Each row of a before or after table is a point. The points were changed in one or more steps. Then noise was added and the rows were shuffled. The steps act on how far a point lies along the listed directions, d1 being the first. What was done? A step turns or swaps two directions, mirrors them in a line or flattens them onto one, adds a multiple of one to another, or multiplies one. Angles are multiples of 10 degrees, from the lower direction toward the higher: turns from -170 to 170, lines from 10 to 170 but not 90. Use the fewest steps. Two steps may share a direction if one is a turn and the other turns, adds or multiplies; they go together, in the order done. Otherwise the lowest direction goes first.

Directions:
(1): [ 47 -51 -22]
(2): [-46 -19 -54]
(3): [-32 -48  44]
Before:
[[  1  25 -30]
 [ -7  24  -8]
 [-17 -39  29]
 [ 25  -7 -28]
 [ 22   8  -5]
 [ 13 -15  12]
 [ 95  -4 -46]
 [ -6 -26  43]
 [ 26 -12  15]
 [ -6  17 -30]]
After (10 x 3):
[[  0 -16  40]
 [ 35 -27 -51]
 [ 12 -20  16]
 [-13  18 -13]
 [ 12  -5 -26]
 [  2  -2 -11]
 [ -5  18 -30]
 [ -4  15 -31]
 [ 10 -13  13]
 [  9 -21  35]]
Steps: multiply d1 by 0.7; flatten d2 and d3 onto the line at 130 degrees

Directions:
(1): [  1  83  19 -53  24  10]
(2): [  4 -17 -18 -59 -71  39]
Before, 10 rows:
[[ -5 -11  -3  70  67 -36]
 [ -8 -18   1  57  60 -24]
 [-22  25  -8 -85 -48  40]
 [  1   8 -16 -37 -47  52]
 [ 19  80  -8 -69 -22  45]
 [  6  -2  -2  43  43 -33]
 [-13  95   0 -93   9  11]
 [ -6 -47 -18  18  10  -7]
 [-11  50  10 -20  23   1]
 [-13  49  -1 -52 -14 -18]]
After, 10 rows:
[[-11 -30  -5  45  11 -16]
 [ -3 -50 -29 -27 -48  34]
 [ 12  17  -1  89  69 -31]
 [-32  44  23  34  81 -35]
 [ -5  56  13  25  53   4]
 [ -3   3 -13 -48  -9  19]
 [  8 -41 -26 -15 -47   9]
 [-20 -25  -7  84  73 -63]
 [  2 -58 -38 -25 -66  31]
 [-18  -2  -1  38  26 -58]]
Steps: turn d1 and d2 by -130 degrees

Directions:
(1): [ 60 -71  12 -27 -38 -26  38  36]
(2): [  2 -15  23   5  23  75  77 -39]
Before (13 x 8):
[[ 48 -46  14  -3 -21 -32  43  24]
 [-14  23  -6  22  -9 -40 -35   9]
 [ 53 -34 -10 -16 -31 -36 -16  29]
 [-30  39  10  20   5 -36 -25   7]
 [  4 -28 -12  -3   5   3   8   0]
 [ 30 -28  -1 -14  16   7  20  -8]
 [-50  76 -20  25  35 -31 -95  -5]
 [-13   1 -17 -14 -45 -85 -75  41]
 [-12  31 -11  26  11  27  -6 -16]
 [-18  -5 -22   3 -20 -65 -65  22]
 [  4 -32  -2   0 -29  24  26   3]
 [-38  30   1  25  11  38 -21 -44]
 [ 41 -53   4 -29 -43 -63 -13  55]]
After:
[[ -3 -17 -15   4  10  -4   4  -8]
 [ -7  15   1  18 -11 -35 -20  12]
 [-12  -7  -7   2 -20  20   3  -3]
 [ 16   8 -17   3  -8 -12 -29   7]
 [ -1   9  10  19  -1  -9  21  -4]
 [  5   1  -3  16  -7   6   4   1]
 [-14   1  -2  -5  -4 -26 -32  27]
 [ -8  12  16  13   0 -46   1   8]
 [ 13   5   0   4   8 -41 -48  17]
 [-23  -6 -16  -3 -12 -44 -40  10]
 [ 16  -7  -6  -7  24   3   5 -14]
 [  0 -12  18  12 -11  23   0 -13]
 [-23  -2 -11  -5 -26 -53 -49  24]]
Steps: multiply d1 by 0; multiply d2 by 0.7

Directions:
(1): [-29  38 -32  27  35  16  11  75 -12]
(2): [-11  23  -8  29 -95 -10  -3  13 -22]
(3): [ 25  -6  -2 -51  -2  30   1  11 -84]
(4): [ 10  76  -2 -56  -9  15 -27  -5  35]
Before (14 x 9):
[[ 41 -16  11 -56  -3  15 -24 -40 -18]
 [  4 -13  -2  21   2   1  11  10 -13]
 [ 16 -79  26  -4  32   9   7 -50 -52]
 [-20 -27 -20  36  -6 -48  15 -14   9]
 [-12  43 -10   4 -56 -16   6  35  -5]
 [  0 -30  19  43  10 -14  14  -9  25]
 [  1  29 -19 -20 -43  12   2   2  -3]
 [  7  34 -34   5 -64  48 -14  51 -95]
 [-20  94  -8  -8 -88  -1  -6  14  34]
 [-30  16  -7  -2   3  48  39  77 -71]
 [  1 -50   3  76 -31 -30  18  11   8]
 [  7 -14  -7  20 -14  17  -4   8 -55]
 [ 10  10 -18 -46 -19   9   6  37 -89]
 [-11  38 -29  27  18  -3  11  34  15]]
After (14 x 9):
[[ 36 -36   7 -29  -9  10  -9 -26 -42]
 [  9   6  -5   5 -33  17 -18  -3 -38]
 [  8   7  -1   3  -3   1   3   2  -2]
 [ 23 -50  31 -32   6  16  -5 -59 -51]
 [ 15 -10   9  31 -27 -28  -1  -7  48]
 [-24  49  -3 -19 -27  49  23  65 -47]
 [ -2  49 -36  20 -90  38 -19  49 -63]
 [  6  22 -20 -32 -50   2   1  34 -82]
 [-10  12 -21   9 -36   4  13  12  -3]
 [-11 -10 -16  10   0 -44   4 -31  27]
 [ -9  42 -31  15  21  -2   9  32  20]
 [-19  33 -10  21 -46 -24   9  38  10]
 [-40  49 -15  47 -58 -16  17  28  32]
 [ 10 -17  24  20  11 -11   6 -17  37]]
Steps: flatten d1 and d4 onto the line at 20 degrees; turn d2 and d3 by -20 degrees

Directions:
(1): [ 22  43  21 -73  29 -28  83  41 -30  47  -3 -11]
(2): [ 29 -80  18  19 -29  24  44 -13  -5  27  42 -87]
(3): [ 62 -58 -39  -6 -43 -23 -11  44  -9  20 -83  28]
Before (10 x 12):
[[ -4  51  22 -64  36 -23  60  64 -41  56  -6   3]
 [-32  80  -9  -1  32   5 -32  15  -2  -3   8   3]
 [-15   9 -15  13  -1   8 -19 -26   9 -29  25   6]
 [-45  36 -23   8  11  -9 -29   6  13 -27 -21  59]
 [-34  13 -15  26 -16  29 -82 -26  13 -47   2  26]
 [ 19  -8 -13 -22  13  22  68  29   0  31  31 -58]
 [ 91 -83 -26 -43 -41  -5  44  44 -26  35 -61 -24]
 [-26  69  45 -42  53   5  81   7 -11  34  59 -17]
 [  9  -8 -27  18 -30 -18 -35  12  -7  -4 -24  24]
 [ 63 -56 -18   8 -40 -14  54  31 -32  38 -21 -32]]
After:
[[-59  40  -2  47  19  29 -60 -38  32 -40  27  48]
 [  4  10  -4 -24   6  -3  34  -6  -7   5  28 -16]
 [-18  49  -3 -39  23 -25  44  36 -10  18 -16  28]
 [-15 -26 -46  48  -8  44 -43 -12  33 -32  15 -10]
 [-15  86  -8 -16  30  -2 -16  26 -10  12   2   0]
 [-52  29 -23  37   9   7 -97   5  12 -31 -29  66]
 [ 15  27  26 -61   8  -2  56  28 -30  38  11 -35]
 [ 45 -79 -42  24 -51  21 -52  -7   9 -27 -49  12]
 [ 22   8 -11 -15 -16 -26  18  29 -21  26  -8   1]
 [ 23 -56 -40  66 -48   6 -29  -8  -2 -13 -18  -4]]
Steps: mirror d1 and d2 in the line at 110 degrees; multiply d3 by 0.7

Directions:
(1): [ 45 -47 -25  26  12   5  10 -30 -50 -86 -65 -20  31   3]
(2): [ -1  44 -54  -2  33 -20  11  25 -34 -21  -4  57 -42 -92]
(3): [  3 -48  10 -71  -8   7  95 -55  22  -1  16  36   0 -22]
(4): [-55  15 -31 -75 -11 -56  24  47 -22  -7 -51 -39  -1  40]
Before (9 x 14):
[[ 60 -90  62  10  -9  38 -17 -38 -29 -55 -34 -68  54  65]
 [-18  -8  13   8   7 -19  -7  17  16   9   2 -35   7  14]
 [-42   6 -13 -26 -15 -29 -21  30  -2   7 -31 -53  34  56]
 [ 17 -59  32  29  -7  35  36 -87   5 -36 -20  -9  74  48]
 [ 26 -12  64   3  -3  48   6 -53  36  36  71  48 -20 -37]
 [  1 -19   8 -20 -15  -6   9   7  -8 -27 -46 -43  18  39]
 [ -4 -15 -17   2  10  -5 -15  21 -22 -27 -59 -38  27  24]
 [-31  20   4  -2  -3   0  10  25  14  17  16  16 -35 -35]
 [-16 -35 -11 -54  -3  -5  83 -29   3 -16 -49 -15  13 -10]]
After (9 x 14):
[[ 40 -49  37  88  -7  49  -4 -90  -5 -53 -22 -10  79  36]
 [-27 -13   7 -21   7 -19  12  18  17   8   1 -40   8  14]
 [-53 -24  -9 -81 -19 -33  29  15   9  11 -30 -37  27  48]
 [-34  30  10  -1  -8  -1   6  23  17  33  23  17 -39 -37]
 [ 15 -33  10 -31 -21   0  33  -8  -5 -38 -46 -35  24  33]
 [ 23 -51   4  -8   5  34  78 -73  16 -17 -23  15  19 -43]
 [ 71 -96  52  13  -7  35 -20 -38 -48 -76 -46 -81  59  70]
 [ 41  27  59  74   6  60 -75 -22  36  44  85  31 -26 -28]
 [ -4 -38 -28 -41  10 -13  22  -5 -20 -37 -69 -31  34  25]]
Steps: multiply d1 by 1.3; turn d3 and d4 by -50 degrees; multiply d4 by 1.3

Directions:
(1): [ 72  47  73 -15  -9  28 -34  16 -17 -27 -34 -19  77  42 -37 -23  24 -64
 -36 -50]
(2): [-21  18 -18 -60  17 -21  49  41   2 -29 -48  35  38 -22 -36  90  57  36
  55 -54]
Before (9 x 20):
[[-15   0 -17  -4  13  -3  20   0   7   0 -13  12  -5   1   7  32  16  11
   10   9]
 [-76 -44 -70   4  30 -20  50  -4  29  24  40  14 -52 -58  22  45 -12  60
   50  42]
 [-22 -35 -18  16   6   0 -11  -9   5  19  29 -14 -37  -9  22 -20 -24   4
  -14  23]
 [-35  -7 -39 -17  14 -15  31  13  10   5  -9  17  -7 -19  -7  41   6  26
   19 -10]
 [-18  -2 -15  -7  16   7  10  -5  -5  -2   2  17   4   8   8   2  14  -3
   21   1]
 [ 26 -21  21  53 -20  34 -53 -51  -4  21  43 -44 -39  15  38 -95 -54 -33
  -76  61]
 [-22  -6 -16 -26   1  -4  21   9   3 -12  -8  23  -7 -11  -7  37  10  29
   20 -23]
 [-32 -15 -38   2   4 -26  32  -2  21  14   1  -4 -33 -10  24  -6 -11  10
    8  30]
 [ -3   3  -5  -9   3   2  10  11   5  -2 -20  10   9  -5  -6  29  26  19
   32 -14]]
After:
[[-93 -59 -88  18  28 -24  52 -14  32  36  56  16 -79 -68  37  40 -24  74
   53  63]
 [-42 -20 -49   1   5 -29  35  -4  24  18   3   0 -41 -17  26   0 -14  17
   14  35]
 [-33 -36 -28   5  10  -7   2  -2   7  16  23  -6 -37 -19  19  -1 -15  17
   -1  17]
 [ 13  -8  10  15 -10  20 -22 -25  -4   4  12 -20 -14   0  15 -38 -18 -12
  -42  26]
 [-18  -5 -17   4  12  -2  14  -4   7   4  -6   9 -11   3  14  23   8   8
    5  18]
 [  0   0  -3   2  -2   7   0   5   5   3 -10   4   3  -2   0  12  16  11
   20  -3]
 [-38 -14 -42  -3  11 -13  23   3  11  13   4  12 -23 -18   4  24  -8  22
    9   5]
 [-23 -12 -17 -12  -2  -1  13   0   2  -6   4  18 -19  -8   2  19  -4  24
    9  -7]
 [-17  -5 -14  -1  16   9   8  -8  -3  -1   5  14  -1  10  11  -1   9  -5
   17   4]]
Steps: multiply d1 by 1.3; multiply d2 by 0.4

Directions:
(1): [-42 -14 -39  -1 -60   1   0  22 -13  32 -58 -31  54 -61 -22 -61  -2   5
  10  25   0  12  18 -16]
(2): [ 12  22   3  -5  15 -52   7  47 -28  44 -24  11 -17  43   5 -53  21  31
 -36  -2 -38 -66  23  50]
(3): [  2 -50 -63 -23  19  10 -28  41  -8  38  27   3  -5   3  48  24 -36  75
  44 -10 -20   5 -27 -14]
(4): [ 15 -44 -13 -49   8 -14 -41 -22   6 -24 -41 -16  30  40   3   1 -34 -13
 -95 -10 -36  33  -7 -21]
(5): [ 45  11  30  21   6  29 -20  23  -5 -75 -55  49   8 -22  22 -24   4  25
  26  29 -45 -29 -28 -42]
(6): [-28   4  11  -6 -76 -42 -20  27  77 -23  16 -31  -9  34  15  23   5 -25
  38   3 -64 -14   3  -1]
Before, 11 rows:
[[ -2  18  10  28 -10   5   8 -11  -1 -22 -11  10  -3 -33  -3  -4  15 -15
   30  19  -6 -19  -6  -4]
 [  1   0 -27 -12   9   7   4  -1 -11  11 -14   5  12 -11  -9  -5 -11  23
  -16  -2  -3   0  -4   2]
 [  2   9  46   4 -23 -27  20  -2  17 -23 -26   0   5   8 -26 -25  25 -35
   -4  10  -9 -10  11  -6]
 [-25   4  -8  -5  -9 -12   8  -6 -10  26  17 -25   7  -7 -11   5   4 -13
    8   1   8   2  11   8]
 [  9   7  28   2 -12   2   5 -22   1 -29 -46   1  17 -10  -8  -9  15 -24
  -21   4  -4   5   4 -16]
 [ 31  27  59  16  48 -16  22 -37   4 -10  65  25 -66  57   4  54  14  -8
  -14 -23  14 -10  10  36]
 [  2  36  26  26  -5  -7  17   1   4 -42 -13  10   0   0 -19 -21  20 -25
   -4  22  14 -20   9   3]
 [ -3  -1   3  -4 -20 -16  -5  11  -3 -33 -31  -2   9  -5  23  -8  -3  13
  -11  11 -29 -10   8  -3]
 [ 15  20  36  -1 -10  -9   6  -7  25 -37 -18 -15  -3  17  -6 -10   7 -20
  -13   5 -18  -8  -6   5]
 [ -1 -20   1 -18   3 -16 -25   2  25 -16  12  -2  -9  14  19  24  -7  22
   -1   7 -25   9 -20 -13]
 [ 14   8  39  23  17  19  -3 -32   8 -32 -10   6   2   7 -23   4   7 -24
  -32  -8   9   9  -7 -15]]
After, 11 rows:
[[ 28 -23   3  11  31  29 -24  -1  -1 -19  -7  19   5   2   9  13 -13  28
   -7  -8 -12   5 -26 -32]
 [ 20 -11   0  -1  12  13   2   8  -5  -7  -2  21 -11  -8  33  22   3  35
   38  -3  -8  -8 -16 -18]
 [ 28 -38  13 -33   5 -20 -40 -25  -7 -39 -65   2  24  35   2 -16 -29   5
  -92   2 -55  25   2 -28]
 [  8 -14 -26   5   3   4 -15  39  -4 -20 -18  10  13  -6  18 -12 -13  41
   19  20 -18 -14 -15 -19]
 [  3  22  -6  -3  17   2  23  -6  -7   9   9  11  -5  -4 -17   5   4   9
   -6  -4  11 -10   1  17]
 [-11  -2  -8  -3  -3 -22  11  14   2   2  22  -2 -21   5  34  25   2  22
   20  -7  -6 -10   6  18]
 [-12 -22 -35   3 -17   7 -16   7  -8  11  -6  -7  10 -33  13   0 -12  13
   27  13 -19   0 -11 -14]
 [-18  -4   6 -13   2 -28 -10 -17  27  -3  31 -15 -18  17   3  30  -4  -6
  -17   0  -1  17  -3   3]
 [ -8  22  23   9 -10  -1   7  -9 -13 -14 -14  -5   8 -19  -9 -11  13 -21
   10  17  -5 -11   5  -6]
 [ 20 -22  14  -6  -8  -9  -6  34  14 -15 -10  22  -3   4  22  -5  -2  30
   45   9 -35 -15 -17 -26]
 [ 23  -3  -2 -16   1   3 -10  19  21 -22  -3  -8  -5  17  25   6 -11  25
   23   0 -32  -5 -29 -11]]
Steps: mirror d1 and d4 in the line at 140 degrees; turn d2 and d6 by 10 degrees; turn d3 and d5 by -110 degrees

Directions:
(1): [ 13  35 -75  20 -54 -33 -29   3 -54 -17  36 -74  36 -14  26  11   3  53
   9 -75 -20 -40 -90  19  -8  50 -23  43 -40 -16  25  23]
(2): [ 12 -62 -12  18 -92 -15 -15 -94  45  54  37  13  11 -11  -6 -95  20 -15
  21  -9  66 -31 -28  -6  52 -32   9  18  21   0 -15 -36]
Before (9 x 32):
[[  1 -29  -2   0 -14   3  -9 -20  10   8  13  14   2   6  -6 -45  19  -9
   -3   2  28  -9  -2 -10   9 -12   0   9   7   3 -10 -17]
 [-19  11  35 -15  61  13   5  37   4 -18 -46  18  -8  19  -1  43  -4 -28
  -14  22 -31  22  45  -4 -10 -18  10 -21  12  12  -8  14]
 [ 13 -32  12  -1 -18  -6  -7 -37  17  24  19  11  -1   1 -28 -29  -2 -15
    2  -6  18  -8 -17  -8  22 -21   6  -7   6   4   3  -6]
 [ -6  -9   8  19 -39   3   4 -47  28  17   6  14  -6   6  -3 -26   9 -23
   11   7  34   2  10  -7  20 -25   3   5  13   4  -8 -17]
 [  1  28  11 -15  72  19  26  47 -18 -27 -22  -4 -10  20   4  61 -10  10
  -31   3 -44   7  35  -2 -28   9   1 -16  -8   3  10  19]
 [ -4   6  12   1   3  14   3  -8  13  12  -3  13  -3   3   8  -7 -13  11
  -10   7   0  13  -1  11 -11  -4   9   0  -1  -9 -10 -20]
 [ -1  52 -46  -1   8  -1  -2  56 -44 -31  10 -69  11 -13  23  68 -10  50
   -4 -42 -34 -10 -29  16 -41  50 -21  27 -38 -10  20  22]
 [-14  22  -2   2  63  11   0  48 -21 -31 -15 -19   3 -10   2  57  -8  12
  -17   2 -32   9  30  -4 -36  21   8 -17 -12  -2   9  12]
 [  0  35  -2   0  12   3   7  28 -30 -17 -12  -5  -3  20  -3  28 -11  12
   -7 -12  -6  -1   1   2 -24  14  -6   4   6 -16  19  13]]
After, 9 rows:
[[  2   0  -9  23 -51  -8  -5 -49   8  11  17  -7   2   4   2 -23   9 -11
   14 -13  28 -11 -11  -5  13 -10  -1  20   7  -3   1 -10]
 [-13  13  27  -9  81  18  13  50   8 -27 -32  10 -12 -10 -10  52  -6  -6
  -25  26 -22  26  66 -12 -35  -1  16 -34   2   4   2   6]
 [  0  28  11  -3  26   5  13  27 -17 -15 -15   9 -12  28 -10  22 -11   4
  -10   3  -6   8  20   2 -25   3  -1   0  13 -10  15   9]
 [ 16 -26  -7   4 -28 -18 -14 -38   4  18  25  -5   4  -1 -24 -27  -2  -2
    5 -22  14 -14 -32   0  19 -16   2   2  -4  -3  11  -1]
 [-24   1  56 -23  78  23  14  31  17 -17 -55  38 -18  21 -10  36  -5 -45
  -15  47 -25  34  75  -6  -5 -36  17 -30  26  19 -12   7]
 [  6 -18 -24   5 -23  -4 -15 -17  -3   7  20   0   9   0  -8 -41  21   5
   -3 -12  26 -12 -21 -10   8   0  -9  21   0   3  -2 -11]
 [ -6   7  16   3   3  12   2 -10  14   8  -2  17  -3   9   5  -6 -17   9
  -10   5  -4  12  -1  11 -12  -1   3   3   4 -15  -7 -20]
 [ -6  10  42 -24  92  35  35  44   2 -21 -35  30 -24  27  -6  59 -14 -15
  -40  37 -35  25  73  -9 -28 -15  14 -40   7  13  -2   8]
 [ -5  35 -19 -10  24   7   4  55 -27 -26   1 -47  -3 -11  14  63 -11  27
   -8 -15 -24   6   5   9 -32  30 -16  12 -25   0  18  13]]
Steps: add 0.7 times d2 to d1
